Each row is a point. The points of each table are mixes of a few directions, plus a little noise. How many directions does each table use, and how many do they share? Where both have some left over, give the other angles between the two spaces (their principal angles), to ten degrees, smallest first.

First (4 x 2):
[[-0.64  0.35]
 [-0.11  0.06]
 [ 0.75 -0.42]
 [-0.01  0.01]]
Second (5 x 2):
[[-0.07  0.05]
 [-0.86  0.47]
 [ 0.31 -0.17]
 [ 0.61 -0.35]
 [ 0.02  0.00]]
Directions: first 1, second 1, shared 1

First (7 x 3):
[[ 0.40 -0.16 -0.16]
 [-0.76  0.30  0.31]
 [-0.62  0.25  0.25]
 [ 1.12 -0.40 -0.44]
 [-0.25  0.11  0.11]
 [-0.23  0.08  0.09]
 [ 0.32 -0.15 -0.16]]
Second (4 x 3):
[[ 0.98 -0.37 -0.41]
 [ 0.01  0.00  0.00]
 [-0.50  0.18  0.19]
 [-0.49  0.18  0.21]]
Directions: first 1, second 1, shared 1

First (8 x 6):
[[-0.08 -0.09  0.09  0.29 -0.04 -0.08]
 [-0.10 -0.75  0.25 -0.22  0.39  0.12]
 [ 0.44  0.35 -0.66 -0.10 -0.15  0.14]
 [-1.03  0.38  1.26  0.52 -0.29 -0.60]
 [ 0.36  0.36 -0.54 -0.19 -0.11  0.16]
 [-0.06 -0.28  0.18  0.13  0.06 -0.02]
 [-0.08  0.39 -0.04 -0.77  0.14  0.17]
 [ 0.50 -0.36 -0.55  0.29  0.01  0.20]]
Second (9 x 6):
[[ 0.39  0.07  0.01  0.18 -0.26 -0.37]
 [-0.24 -0.06  0.15 -0.13  0.76  0.67]
 [-0.88  0.40 -0.37  0.02  0.53  0.01]
 [-0.23 -0.64 -0.36 -0.54 -0.22  0.72]
 [-0.19  0.26  0.27  0.12  0.28 -0.09]
 [ 0.53  0.53  0.34  0.57 -0.37 -1.09]
 [-0.25 -0.20  0.38 -0.20 -0.26  0.13]
 [ 0.69 -0.39  0.19 -0.05 -0.56 -0.03]
 [ 0.15  0.01 -0.59  0.02  0.14  0.04]]
Directions: first 3, second 4, shared 1; angles 40, 70

First (7 x 8):
[[ 0.34 -0.12 -0.55  0.15 -0.05 -0.34  0.50 -0.24]
 [-0.56  0.40 -0.51 -0.58  0.82 -0.38  1.08  0.01]
 [ 0.48 -0.28 -0.15  0.35 -0.35 -0.09 -0.12 -0.18]
 [ 0.15 -0.42  0.01  0.34 -0.17  0.10 -0.60 -0.22]
 [ 0.49 -0.06 -0.23  0.23 -0.35 -0.14  0.26 -0.07]
 [-0.69  0.19  0.76 -0.33  0.18  0.50 -0.74  0.33]
 [-0.21  0.28  0.68 -0.20 -0.16  0.39 -0.38  0.38]]
Second (7 x 8):
[[-0.18  0.71 -0.08 -0.22  0.82 -0.48  0.37  0.30]
 [ 0.15 -0.37  0.07 -0.06 -0.17  0.34 -0.23 -0.12]
 [ 0.22 -0.10  0.04 -0.04 -0.09  0.13 -0.06 -0.02]
 [ 1.06 -0.25  0.02  0.36 -0.89  0.06  0.07 -0.03]
 [-0.70  0.07 -0.06  0.12 -0.02 -0.13  0.07 -0.14]
 [ 0.48 -0.38  0.02  0.32 -0.78  0.19 -0.09 -0.18]
 [-1.02  0.34 -0.03 -0.50  1.16 -0.08 -0.09  0.13]]
Directions: first 3, second 3, shared 1; angles 40, 80

First (8 x 11):
[[ 0.15 -0.44  0.41 -0.13 -0.32  0.22  0.31 -0.77  0.04 -0.72  0.57]
 [-1.19  1.06 -0.47  0.04  0.14  0.29 -0.08  0.11 -0.08 -0.17 -0.34]
 [ 0.46 -0.05 -0.03  0.36  0.06 -0.29 -0.39  0.34  0.51  0.37 -0.34]
 [ 0.14 -0.12 -0.14 -0.30  0.29 -0.09  0.50  0.04 -0.29  0.44 -0.22]
 [ 0.31 -0.40  0.07  0.04  0.27 -0.17  0.58 -0.18  0.16  0.53 -0.26]
 [ 0.37 -0.49  0.53  0.16 -0.02  0.00 -0.17  0.70  0.00 -0.07  0.44]
 [ 0.08 -0.51  0.32  0.39 -0.54 -0.09 -0.89  0.08 -0.23 -0.07  0.67]
 [-0.32  0.94 -0.69 -0.57  0.12  0.13  0.13 -0.32 -0.12 -0.32 -0.51]]
Second (10 x 11):
[[ 0.08  0.44  0.10  0.03  0.49  0.16 -0.03 -0.16  0.05  0.13  0.39]
 [-0.77 -0.06  0.09 -0.21  0.69 -0.26 -0.15  0.02  0.14 -0.06 -0.11]
 [-0.57  0.05  0.08 -0.14  0.60 -0.16 -0.11 -0.02  0.12 -0.02 -0.01]
 [-0.05  0.31  0.14 -0.22  0.78 -0.03 -0.18 -0.11 -0.01  0.10  0.39]
 [ 0.62  0.09  0.06 -0.32  0.30 -0.02 -0.21 -0.03 -0.26  0.09  0.44]
 [-0.43 -0.21 -0.03  0.02 -0.07 -0.13  0.03  0.07  0.09 -0.09 -0.30]
 [-0.23  0.16 -0.04  0.41 -0.32  0.21  0.24 -0.06  0.21  0.00 -0.18]
 [ 0.72 -1.53 -0.18 -1.10 -0.64 -0.87 -0.52  0.58 -0.76 -0.29 -0.46]
 [ 0.63  0.34 -0.18  0.95 -1.43  0.68  0.59 -0.12  0.16  0.07 -0.16]
 [-0.01  0.41 -0.03  0.59 -0.40  0.41  0.33 -0.16  0.24  0.07 -0.02]]
Directions: first 6, second 3, shared 1; angles 70, 80

First (11 x 12):
[[ 0.19  0.00 -0.14 -0.42  0.14  0.57  0.34  0.15 -0.13  0.09  0.00 -0.25]
 [-0.01 -0.31  1.20 -0.35  0.69 -0.18 -0.15  0.32  0.46  0.19  0.19  0.68]
 [-0.83  0.98 -0.69  0.44 -0.87 -1.01  0.67 -0.96 -0.70 -0.82  0.48  0.83]
 [ 0.02  0.13  0.04 -0.52  0.18 -0.20 -0.06  0.14  0.08  0.12  0.04  0.43]
 [-0.01  0.10  0.15 -0.04 -0.12  0.11  0.02 -0.04 -0.12  0.00  0.06 -0.05]
 [ 0.44 -0.67  0.02  0.61 -0.03  0.15 -0.02  0.01 -0.25  0.01 -0.24 -0.38]
 [-0.49  0.23  0.24 -0.46  0.73  0.10 -0.02  0.30  1.02  0.08  0.16  0.14]
 [ 0.14  0.07  0.26  0.37 -0.65 -0.12 -0.62 -0.13 -0.34  0.13 -0.12 -0.30]
 [-0.27  0.25 -0.36  0.11 -0.04  0.37  0.27 -0.10  0.16 -0.15  0.06 -0.44]
 [ 0.10  0.14 -0.40 -0.04 -0.22  0.44 -0.38  0.14  0.14  0.23 -0.23 -0.76]
 [ 0.74 -0.91 -0.32  0.31  0.21 -0.24 -0.04  0.16 -0.32  0.11 -0.41  0.09]]
Second (9 x 12):
[[ 1.03  0.55  0.31 -0.35 -0.90 -0.40  0.25  0.00  0.44  0.04 -0.48  0.49]
 [ 0.74  0.59  0.05  0.12 -0.13  0.11  0.00 -0.14  0.30  0.78 -0.61  0.57]
 [-0.82 -0.65 -0.01 -0.18  0.08 -0.19  0.02  0.15 -0.35 -0.98  0.73 -0.66]
 [ 0.08  0.25 -0.23  0.45  0.61  0.50 -0.19 -0.15  0.00  0.97 -0.40  0.38]
 [-0.02  0.09 -0.16  0.31  0.45  0.36 -0.16 -0.09 -0.02  0.65 -0.21  0.21]
 [-0.82 -0.53 -0.15  0.02  0.35  0.06 -0.10  0.10 -0.35 -0.53  0.59 -0.57]
 [ 0.31  0.23  0.05  0.01 -0.15 -0.02  0.05 -0.05  0.14  0.22 -0.24  0.24]
 [ 0.06 -0.13  0.20 -0.41 -0.60 -0.48  0.22  0.11  0.06 -0.77  0.24 -0.24]
 [-0.61 -0.37 -0.12  0.05  0.29  0.07 -0.09  0.07 -0.25 -0.37  0.41 -0.39]]
Directions: first 6, second 2, shared 0; angles 60, 70

First (9 x 14):
[[-0.17 -0.84 -0.01  0.68 -0.14  0.69  0.81  0.57 -1.17  0.69  0.30 -0.20
  -0.85 -1.19]
 [-0.12 -0.65 -0.02  0.52 -0.11  0.53  0.62  0.44 -0.89  0.52  0.23 -0.14
  -0.63 -0.88]
 [ 0.01  0.06  0.00 -0.07  0.01 -0.05 -0.05 -0.03  0.08 -0.04 -0.02  0.02
   0.07  0.08]
 [-0.06 -0.23 -0.01  0.19 -0.04  0.17  0.21  0.16 -0.31  0.19  0.09 -0.06
  -0.23 -0.32]
 [-0.03 -0.16  0.01  0.12 -0.02  0.12  0.15  0.11 -0.21  0.13  0.04 -0.03
  -0.15 -0.21]
 [ 0.11  0.48  0.00 -0.39  0.07 -0.39 -0.47 -0.32  0.66 -0.39 -0.17  0.10
   0.47  0.65]
 [ 0.13  0.60  0.01 -0.49  0.09 -0.48 -0.58 -0.41  0.83 -0.49 -0.20  0.14
   0.61  0.83]
 [ 0.03  0.16  0.00 -0.14  0.02 -0.13 -0.18 -0.12  0.23 -0.12 -0.06  0.02
   0.18  0.23]
 [ 0.11  0.56 -0.01 -0.47  0.10 -0.46 -0.54 -0.37  0.78 -0.46 -0.20  0.13
   0.55  0.78]]
Second (9 x 14):
[[ 0.11  0.10 -0.03  0.14 -0.37 -0.06  0.34  0.34  0.08 -0.15 -0.02  0.29
   0.09  0.64]
 [ 0.10 -0.15 -0.15  0.19 -0.19  0.06  0.28  0.27 -0.10 -0.01  0.05  0.00
   0.13  0.02]
 [ 0.19 -0.19 -0.24  0.33 -0.40  0.06  0.53  0.52 -0.12 -0.07  0.07  0.11
   0.21  0.27]
 [-0.39  0.01  0.31 -0.62  1.13  0.04 -1.22 -1.20 -0.02  0.36 -0.04 -0.68
  -0.40 -1.49]
 [-0.39  0.73  0.65 -0.76  0.62 -0.28 -1.05 -1.03  0.52 -0.05 -0.25  0.15
  -0.51  0.23]
 [-0.05 -0.20 -0.06 -0.05  0.30  0.10 -0.21 -0.21 -0.17  0.16  0.06 -0.33
  -0.02 -0.71]
 [-0.03  0.19  0.11 -0.09 -0.06 -0.09 -0.04 -0.04  0.15 -0.08 -0.06  0.18
  -0.06  0.36]
 [ 0.27 -0.34 -0.37  0.50 -0.57  0.12  0.79  0.78 -0.24 -0.07  0.12  0.10
   0.34  0.27]
 [ 0.20 -0.16 -0.23  0.35 -0.47  0.04  0.59  0.58 -0.11 -0.09  0.06  0.17
   0.23  0.39]]
Directions: first 1, second 2, shared 0; angles 40

First (8 x 20):
[[-0.03  0.22 -0.37  0.39  0.52 -1.02 -0.92  1.00 -0.14  0.27  0.20  0.94
   0.91 -0.08  0.28  0.34 -0.56  0.45  0.42  0.25]
 [-0.08  0.01  0.09  0.15  0.02  0.18 -0.05  0.27  0.13 -0.04 -0.19  0.22
  -0.02 -0.05  0.14 -0.02  0.00 -0.02  0.30 -0.12]
 [-0.17 -0.23  0.37  0.00 -0.19  0.91  0.48  0.00  0.41 -0.22 -0.52 -0.07
  -0.59 -0.08  0.12 -0.30  0.36 -0.25  0.36 -0.40]
 [ 0.27  0.94 -0.18  0.48  0.12 -0.67 -0.69  0.08 -0.77  0.22  0.77 -0.02
   0.62  0.13 -0.09  0.42 -0.74 -0.07 -0.56  0.46]
 [-0.17 -0.53  0.19 -0.26 -0.17  0.59  0.51 -0.10  0.46 -0.22 -0.49 -0.04
  -0.47 -0.08  0.05 -0.29  0.47 -0.03  0.36 -0.34]
 [-0.02 -0.29 -0.04 -0.22 -0.01 -0.06  0.16 -0.17  0.03 -0.02 -0.04 -0.07
  -0.06  0.02 -0.10 -0.09  0.18  0.09 -0.06  0.02]
 [-0.03 -1.06 -0.41 -0.87  0.10 -0.67  0.27 -0.37  0.27  0.01 -0.15 -0.04
   0.06  0.03 -0.18 -0.20  0.52  0.54 -0.03  0.05]
 [ 0.23  0.92  0.39  0.36 -0.43  0.77  0.27 -0.71 -0.53 -0.05  0.40 -0.88
  -0.45  0.13 -0.21  0.08 -0.27 -0.73 -0.74  0.08]]
Second (9 x 20):
[[ 0.05 -0.52  0.74 -0.18  0.14  0.67  0.04 -0.63  0.46 -0.34 -0.90  0.32
  -0.23 -0.41  0.02 -0.65  0.47  0.47  0.00 -0.49]
 [-0.44 -0.05 -0.78  0.08 -0.16 -0.71 -0.16  0.82 -0.30 -0.32  0.35  0.04
   0.01 -0.18  0.34  0.46 -0.12 -0.12 -0.05  0.14]
 [ 0.15  1.03 -0.49  0.37 -0.09 -0.33  0.07  0.42 -0.41  0.74  0.99 -0.45
   0.35  0.59 -0.11  0.84 -0.71 -0.71  0.07  0.57]
 [ 0.25 -0.45  0.53 -0.18 -0.47  0.73  0.14 -0.48 -0.23 -0.83 -0.29 -0.33
  -0.77 -0.03 -0.26 -0.84  0.55  0.02 -0.64 -0.33]
 [-0.03  0.05  0.65  0.05  0.34  0.56  0.01 -0.53  0.57  0.23 -0.66  0.33
   0.15 -0.29  0.08 -0.19  0.06  0.26  0.34 -0.28]
 [ 0.05  0.45 -0.22  0.20 -0.17 -0.04  0.03  0.21 -0.28  0.10  0.46 -0.28
  -0.03  0.23 -0.06  0.26 -0.26 -0.39 -0.13  0.22]
 [ 0.01  0.57  0.56  0.33  0.03  0.74  0.16 -0.36  0.11  0.17 -0.22 -0.09
  -0.11 -0.09  0.03 -0.02 -0.14 -0.27  0.09 -0.17]
 [-0.05 -0.06 -0.60 -0.12  0.12 -0.83 -0.09  0.43 -0.05  0.36  0.37  0.12
   0.46  0.14  0.04  0.43 -0.17  0.11  0.22  0.31]
 [ 0.03 -1.01 -0.39 -0.64  0.19 -0.80 -0.14  0.09  0.18 -0.11 -0.16  0.35
   0.26  0.02 -0.06 -0.26  0.39  0.67  0.08  0.05]]
Directions: first 3, second 4, shared 1; angles 40, 40
